Rows are points. The ring and each string are closed loops that go straight from each point to the next, and from the last back to the first. Before rounding, they use only three directions, however many columns there are. How many times does the string pass through the ring? Passing back the other way cancels.

Ring:
[[ 66  13  43  17]
 [ 31  31  40  35]
 [-24  30  13  25]
 [-38  11   8 -16]
 [ -8  -9   9 -37]
 [ 53 -14  15 -18]]
String, 29 rows:
[[ 52  23  62  13]
 [ 64  29  78  18]
 [ 44  25  58  15]
 [ 28  15  19  20]
 [ 23  21  40  12]
 [ 18  44  63  33]
 [ -3  47  33  54]
 [-18  37   6  49]
 [-44  43  31  23]
 [-40  32  41  -4]
 [-10  14  13   3]
 [-18  10 -13  11]
 [-57  13  -1 -16]
 [-70  12  11 -35]
 [-64  12  29 -45]
 [-26  12  29 -25]
 [ -9   9   8  -3]
 [ -9   8  -7   8]
 [-18  16  19  -4]
 [  0  13  13   6]
 [ -4  18  24   5]
 [-27  39  36  22]
 [ -7  39  43  26]
 [ 14  19  29  11]
 [ 24  19   9  33]
 [ 43  30  35  45]
 [ 60  37  79  29]
 [ 50  28  77   8]
 [ 30  14  32   9]]
Times through: 2

Ring:
[[-38 -15  -6  -9  67  45  23 -20  28  61 -11]
 [-11 -10 -28 -12  54   4  21 -26  27  52  15]
 [ 14 -15 -18 -19  19 -49  12 -18  33  40  13]
 [ 16 -29  19 -22 -14 -69   0  -2  44  31 -20]
 [-12 -41  30 -11 -39 -36  -4   0  49   6 -38]
 [-44 -31  16  -5  18  34  11 -10  38  31 -34]]
String (26 x 11):
[[-11 -31  11 -12  -9 -23   4  -8  41  21 -21]
 [-14 -27  21 -16  17 -13   8  -6  39  44 -29]
 [-28 -42  49 -12 -18  -8  -1   5  48  24 -58]
 [-39 -48  32  -1 -46   4  -4  -1  50  -9 -48]
 [-35 -41   7   2 -41   5   0 -11  45 -14 -25]
 [-25 -33  -2  -3 -17  -2   5 -14  40   4 -14]
 [-31 -24  24 -15  47  22  14  -7  35  61 -35]
 [-55 -21  30 -12  80  68  22  -9  31  80 -46]
 [-54 -22   1  -2  53  65  20 -19  31  47 -22]
 [-52 -17  -9  -3  68  69  24 -23  27  54 -12]
 [-48  -9  -7  -9 103  72  31 -23  23  84 -11]
 [-32  -8   2 -17 102  44  28 -18  24  94 -14]
 [-15 -22   2 -13  26  -5  12 -13  35  43 -12]
 [-14 -19 -34  -4  11  -3  14 -27  32  16  18]
 [ -8 -16 -38  -6  17 -10  16 -28  30  21  23]
 [  1 -16 -48  -5   3 -26  14 -31  31   9  34]
 [ 19  -6 -56 -13  25 -47  18 -33  27  30  47]
 [ 16  -7 -11 -26  59 -41  18 -17  29  75   9]
 [  8 -15   2 -23  40 -38  13 -12  33  62  -5]
 [  1 -21   2 -18  17 -33   9 -11  37  42  -8]
 [ 14 -18  17 -28  32 -52   9  -5  37  65 -17]
 [  3 -24  10 -19   9 -40   7  -8  39  40 -15]
 [  3 -31  -3 -11 -33 -51   1 -11  43   2  -5]
 [ 24 -37  31 -23 -48 -95  -8   5  51  14 -30]
 [ 10 -35  47 -26 -17 -66  -3   8  48  39 -46]
 [ -4 -33  39 -21  -1 -39   2   3  45  43 -42]]
Times through: 1
String:
[[-35 -13 -32  -3  56  43  24 -30  25  42  12]
 [-23 -24 -11  -6  14   7  12 -19  35  24  -4]
 [-27 -20  11 -14  53  20  17 -12  33  62 -23]
 [-44 -19  18 -12  73  51  21 -12  31  73 -32]
 [-64 -22  23  -7  79  83  23 -12  30  73 -43]
 [-58 -29   8   1  31  63  16 -15  35  32 -30]
 [-30 -29  -3  -3   1  12   9 -16  38  15 -13]
 [-21 -23  13 -15  35   5  13 -10  35  52 -24]
 [-45 -19  26 -15  82  53  22  -9  31  84 -39]
 [-52 -16  15 -11  89  70  25 -15  28  81 -32]
 [-24 -19  12 -16  54  16  17 -12  33  65 -22]
 [-23 -21  -6  -9  32  10  15 -17  33  40  -8]
 [-23 -18 -28  -4  27  14  17 -26  30  27  11]
 [-16 -11 -47  -4  39  12  22 -33  26  30  30]
 [ -8 -20 -30  -6   6 -16  12 -24  33  16  16]
 [ -8 -20  -2 -15  28 -15  13 -14  34  45  -7]
 [ 11  -8  -8 -25  60 -33  18 -16  29  74   5]
 [ 33  -8 -22 -27  36 -72  14 -19  31  59  22]
 [ 30 -18 -26 -19 -10 -81   6 -19  36  20  23]
 [ 10 -26 -21 -10 -28 -56   3 -18  39   1  12]
 [  3 -21   3 -18  16 -37   9 -11  37  42  -8]
 [ 12 -16  13 -28  43 -45  12  -7  35  72 -14]
 [ 25 -13   1 -29  34 -65  11 -10  34  65   0]
 [ 35 -13 -29 -22   5 -83   9 -20  34  33  27]
 [ 14 -19 -36 -10 -13 -54   8 -24  35   7  26]
 [ -6 -21  -8 -13  15 -21  11 -16  35  33  -2]
 [ -6 -14  -7 -17  46 -11  17 -17  31  57  -2]
 [-11  -4 -28 -15  80  11  26 -27  23  72  17]
 [-27  -2 -45  -7  85  42  31 -35  19  62  27]]
Times through: 4

Ring:
[[-24 -36  -3  -4 -42  11  17  -6 -35 -45  21  19 -12  27]
 [-11 -29 -22 -16 -22   5  16  22 -23 -27 -11  10  26  -7]
 [ -2  15 -41  -9   3  -1 -17  38   2   0 -32  11  36 -31]
 [  7  39 -38  -1  28  -4 -34  34  16  27 -30   6  26 -30]
 [ 14  42 -16   7  51  -3 -33  12  17  50  -7  -6  -3  -4]
 [  4  34   2  17  35   3 -31 -14   7  37  22   1 -38  27]
 [-23  18   6  27 -21  12 -28 -34 -13 -16  47  29 -67  52]
 [-31 -15   3  14 -48  14  -4 -26 -30 -46  42  32 -48  47]]
String, 24 rows:
[[   4   86  -69   11   26   -6  -74   53   38   29  -53   26   34  -58]
 [  -7   67  -64   10    1   -2  -62   45   25    4  -41   34   26  -45]
 [ -10   28  -31    7   -5    3  -31   16    2   -4   -8   22    0   -7]
 [  14  -17   -7  -19   37   -2   17   21   -9   29  -13  -22   28   -6]
 [   8   31  -50  -10   24   -5  -27   51   14   20  -47    5   51  -48]
 [ -13   77  -69   17  -11    0  -73   42   26   -5  -39   45   18  -44]
 [  -1   30  -29    4   13    0  -29   21    7   13  -14   12    8  -13]
 [  18    5   -9  -11   50   -4   -1   19    3   44  -13  -21   20   -8]
 [   2    7   -9   -1   19    2   -8    6   -4   17    3   -1   -3    7]
 [  -7   30  -18   13    4    4  -32    2    3    6    7   18  -19    9]
 [  10   -7    7   -6   37    1    6   -1   -8   32   10  -17   -6   17]
 [  11   11   25   12   50    3   -9  -29   -3   49   38  -17  -48   46]
 [ -35   70   -6   55  -35   15  -76  -46    5  -21   58   58 -104   59]
 [ -23   30   -7   27  -23   11  -38  -23   -6  -17   34   34  -56   37]
 [  -3   -8    5    1    9    5    2   -9  -15    7   21   -1  -20   27]
 [ -18   -1   20   20  -14   12  -10  -40  -21  -11   54   17  -68   62]
 [ -51   54    0   59  -69   21  -69  -59  -10  -53   74   72 -121   77]
 [ -32   44   -9   39  -37   14  -53  -31   -4  -28   43   49  -75   46]
 [  -4    3   -2    4    8    5   -8   -5   -9    7   15    4  -18   20]
 [  10    3   19    6   43    2   -2  -20   -6   41   29  -16  -34   37]
 [   3   77   -3   37   43    2  -67  -23   25   50   28   13  -64   31]
 [   1   64  -21   24   29    1  -57    1   21   33    4   16  -29    5]
 [   1   15  -12    3   19    2  -16    7   -1   17    1    3   -5    5]
 [  22   -6   -3  -17   58   -5   11   19   -1   50  -12  -30   24   -6]]
Times through: 5
